Each row is a point. To make a cloud, some directions were put in groups of two or more. Within a group, all points are equally far from the middle, so they leave a hole (a ring in 2 directions, a hollow ball in 3). The other directions are filled evenly. Then the cloud was stretched, turned, moved and blurred a little. Count the holes, and give their numbers of directions, smallest first.

Cloud, 19 rows:
[[  9   3  50]
 [  8  60   2]
 [ 29  25  24]
 [-50  33   0]
 [ 46   6  49]
 [  7  39 -42]
 [ 18  33 -15]
 [-16 -22  29]
 [  3 -22 -10]
 [ 30  17 -19]
 [-21  -6 -18]
 [  1  -9 -19]
 [  0 -19 -26]
 [-18  30 -15]
 [ -7   6  58]
 [-26   6 -28]
 [  1  39  15]
 [ 22  31 -24]
 [ -1  24 -22]]
Holes: 0

Cloud:
[[ 50  -4  12   9]
 [ 11 -14  -4  15]
 [ 15   6 -18 -20]
 [ 45  20  -6 -21]
 [ 11  38  17  18]
 [ 27   4  10  22]
 [ 34  -3  -2  28]
 [ 49  23 -11  29]
 [ 33  24 -24  -8]
 [ 45  29  -4   3]
 [ 25  29  13 -26]
 [-12  -5  13   7]
 [ 12   3  -6  38]
 [-13   2 -17  19]
 [ 25  21  34 -11]
 [ 56  -7  -2  20]
 [ 23  31   4  29]
 [ 16  33  18  14]
 [ 36  33   1   8]
 [ 38  26  -3 -16]
 [ 24   7 -16 -24]
 [  8   8 -43  15]
 [ 60  16 -13  26]
 [ 34  39 -22  13]
 [ 49   8   0  23]
 [ 36  30   5 -10]
 [ -3 -14  12  -3]
 [ 19 -11   7  14]
 [ 39  31  -4  -1]]
Holes: 1 (2)

Cloud, 47 rows:
[[-26   5   6  30  23  16]
 [-24   0   1  47 -18  -1]
 [ 22  14 -21 -32  13  38]
 [  0  18 -40 -15 -34  25]
 [-46  20  24 -10   2  -7]
 [ 32 -18 -10 -16  21   6]
 [-19 -11 -16 -15 -23  50]
 [ 35   6 -20  24  -9  44]
 [-27 -31 -23   5 -29  20]
 [ 18   1 -23 -28 -33  15]
 [-39  -6   3  26 -16  30]
 [  8 -15  20  39  -2  31]
 [ -4  -1  25 -30   3  35]
 [ 35 -33 -26   9   4  35]
 [ 14 -26  12  -5 -12  48]
 [  3 -49  -5  12 -29   0]
 [-33 -22  29   0   7 -26]
 [-44  19  16  11  -8 -20]
 [-14  42 -13  11 -29  26]
 [-16 -47  -2  22 -25   8]
 [ -4  26  35 -15   8  16]
 [-40  23  14  10   2 -20]
 [-21 -43 -16  15 -23  16]
 [-33  19  26 -27   2  15]
 [ -4  11  40 -20  -8   1]
 [ 10  33 -11  12  -3  60]
 [-10 -18 -21 -14  13 -19]
 [-37  -1   3  11 -17  41]
 [ 18 -35 -35  24   1  24]
 [ -4  18 -37 -22 -31  14]
 [ -4  -1  25 -21 -33   6]
 [-35  36  17  -8  12  11]
 [ -8   5   7  24   8 -28]
 [  9  28  27  -6   9   6]
 [ 20  22  12  -3  11  -1]
 [-16 -19  16  44 -21  -1]
 [ 31 -20 -24 -13 -15  53]
 [  9 -18  31   7   7  35]
 [-30   1   2  39   3  28]
 [-23 -20  33  13  21 -10]
 [ 18  22  -2  23 -12  52]
 [ 26  -1 -10 -39   9  17]
 [ 28 -15 -26  30 -16  13]
 [-20  -4  -3  52  -8  17]
 [  5  31  11  10 -26  17]
 [-26  27  -8  23  -4  46]
 [-34 -23  26   0  14 -14]]
Holes: 3 (2, 2, 2)
